Each row of a before or after table is a point. One or more steps were done to the points. Then noise was added and the rows were shuffled. The steps act on columns, c1 being the first. What was done? A step turns or swaps two columns, mirrors them in a line or flattens them onto one, adds a multiple of one to another, or multiplies or shifts one. Angles are multiples of 10 degrees, from the lower column toward the higher: turns from -170 to 170, lines from 10 to 170 but not 90. Use the fewest steps. Two steps may share a column if one is a turn and the other turns, adds or multiplies; they go together, in the order done. Otherwise the lowest column goes first.
(in the rows, 128 means zero)

Before (8 x 2):
[[125  83]
 [134 113]
 [126 195]
 [131 126]
 [182 113]
 [139 119]
 [138 149]
 [142 118]]
After (8 x 2):
[[128 132]
 [130 145]
 [167 148]
 [105 127]
 [115 182]
 [ 72  93]
 [137 141]
 [130 142]]
Steps: turn c1 and c2 by 120 degrees

Before (14 x 3):
[[119 165 181]
 [119 174 160]
 [144 138 127]
 [159 140 143]
 [106 118 156]
 [ 69 194 177]
 [102 111 140]
 [101 133 153]
 [135 115  96]
 [ 99 120 151]
 [142 119 140]
 [144 137 150]
 [150 126 108]
 [131 144 115]]
After (14 x 3):
[[144 120 135]
 [164 141 137]
 [107 119 158]
 [130 164 184]
 [128 175 161]
 [101 118 157]
 [127 143 112]
 [144 138 147]
 [145 140 124]
 [105 133 157]
 [103 112 145]
 [ 75 194 186]
 [146 125 102]
 [131 112  96]]
Steps: turn c1 and c3 by -10 degrees

Before (11 x 4):
[[109 140 157 126]
 [143 127 124 139]
 [140 139 139 141]
 [110 105 137 138]
 [136 146 150 141]
 [116  99 152 139]
 [122 123 161 135]
 [139 128 115 123]
 [125 117 151 121]
 [140 131 116 133]
 [111  80 133 139]]
After (11 x 4):
[[142 131  93 133]
 [118 123 227 135]
 [117 117 197 121]
 [149 147 194 141]
 [147 139 161 141]
 [139 128  89 123]
 [ 77  80 143 139]
 [ 94 106 154 138]
 [117 140 215 126]
 [ 95  99 199 139]
 [142 128 116 139]]
Steps: add 0.7 times c2 to c1; multiply c3 by 3

Before (9 x 6):
[[157 128 175 122 126 155]
 [131 171 128 172 105 144]
 [152 125 163 113 114 130]
 [ 95 152 170 130 149 113]
 [ 95 154 120 160 101 114]
 [170 109 141 133 151  93]
 [173 158 172 163 151  86]
 [126 165 126 134 127 147]
 [ 98 103 101 165 150 125]]
After (9 x 6):
[[157 128  99 122 164 169]
 [182 155  84 167 147 109]
 [171 111 102 134 124 118]
 [111 101 129 164  93 142]
 [103 154 158 159 138 137]
 [150 125 119 111 163 145]
 [128 158 134 138 126 166]
 [ 98 156  88 127 151 133]
 [146 171 147 174 143 163]]
Steps: add 0.3 times c4 to c1; turn c3 and c5 by 130 degrees; shift c6 by 20

Before (8 x 8):
[[141 119  75 109 107 143  91 125]
 [141  99  90  90  94 174 119 108]
 [150 122 121 124 149 179 155 131]
 [147  92  83  97 135 120 122 102]
 [115 112 119 187 125 177 159 117]
 [161  93 109 140 123 110 134 134]
 [147 165  79 134  90 108 140 141]
 [110 148 113 133 123 135 163 165]]
After (8 x 8):
[[111 148 105 134 122 127 163 161]
 [151 121 152 125 150 157 156 162]
 [140 100 141  88  94 187 118 141]
 [139 119 105 109 110 176  92 137]
 [161  94 104 140 123 131 135 121]
 [146  92 107  98 135 167 120 103]
 [147 166  79 133  91 151 141 127]
 [116 114 156 186 126 162 159 152]]
Steps: turn c6 and c8 by 40 degrees; turn c3 and c6 by -50 degrees

Before (13 x 9):
[[123 144 183 183 164 136  95 127 134]
 [115 130 125 114 161 139 148 118 181]
 [128 111 135 154 114 122 127 136 123]
 [139 135 173 158 176 118 132 129 142]
 [147  69 138 150 108  86 153 134 135]
 [ 86 163 127 129 170 125 155 109 162]
 [120 108 162 109 126 102 138 150 120]
 [139 111 111 119 168  86  94 110 166]
 [131 157  98 124 171 125 151 136 169]
 [186 114 117 135 158 125 109  92 185]
 [137 109 139 132 114 109 155 116 105]
 [139 105 153 144 116  98 117 136 139]
 [114 125 145 140 202 152 136 130 144]]
After (13 x 9):
[[ 57 172 165 106 127  92 112 114 108]
 [111 126 151  90  80 114  55 141 148]
 [118 123 129 129  68 145 162 142 129]
 [146 157  86 162 108  86  98 147 153]
 [175  92 126 122  80 134 147 166 130]
 [150 154  93 134  95 103 120 162 158]
 [ 99 148 140 138 142 106 124 123 117]
 [112 144 119 153  88 130 161 178 169]
 [141 107 101 130  79 127 155 142 148]
 [164 122 147 127  54 120 112 121 141]
 [110 147 134 117 149 117 138 107 138]
 [108 161 126 111 123  98  90 124 103]
 [ 89 171 119 101 143 129 110 143 123]]
Steps: add 1.5 times c2 to c1; turn c2 and c3 by -130 degrees; add 1 times c6 to c7; turn c4 and c6 by -60 degrees; turn c5 and c8 by 40 degrees; turn c5 and c9 by 120 degrees

Before (14 x 11):
[[145 111 135 148 130 112 128 149 125 112 189]
 [147 115 166 155 160 126 154 128  94 166 125]
 [119 121 169 100 128 153 148 159 138 143 178]
 [116 140 130 120  97 123  98  96 148 116 108]
 [169 129 118  89 120 115 162 121 147 165 140]
 [173 152 130 114 173 124 173 132 166 120 166]
 [136 151  99 151 127 177  99  84 139 136 121]
 [107 150 103  95 163 106 126 116 109 116 188]
 [139 127 127  80 154 128 100  85  92  97 112]
 [106 123 122 156 109 136 111  89 139  95 109]
 [110 119 101  84 150 133 113 145 141 104 131]
 [176 120 115 124 107 127 147 142 139 139 127]
 [106  90 157 131 126 152 170 128 131 105 162]
 [133 172 129  79 133 105 164 155  91 125 173]]
After (14 x 11):
[[129 137 126 232 122 126 103  86  89  96 138]
 [132  95 172  98 174 154 149 158 142 145  99]
 [152 110 101 192 132 106 125 114 113 113  66]
 [112  81 139  99 129 110 131 145 116 111  93]
 [114 146  98 172  79 175  91  83 134 137 117]
 [134 152 130 146 123 121  99  99 155 112 138]
 [139 139 123 148  86 134 112  85 146  92 147]
 [ 76 122 131 165 121 126 177 136 151 120  84]
 [147  77 154 122 129 151 170 130 137 105 131]
 [125 123 168 147  89 125 155 128  90 164 140]
 [139 121 104 147 170 132 116 148 151 107 133]
 [ 75 124 118  93 153 123 147 141 124 140 131]
 [ 83 127 118 153 159 120 163 125 127 163 117]
 [136 136 127 121 190 104 167 159  93 129  68]]
Steps: mirror c1 and c9 in the line at 100 degrees; mirror c2 and c11 in the line at 160 degrees; add -1.5 times c8 to c5; turn c4 and c5 by -120 degrees
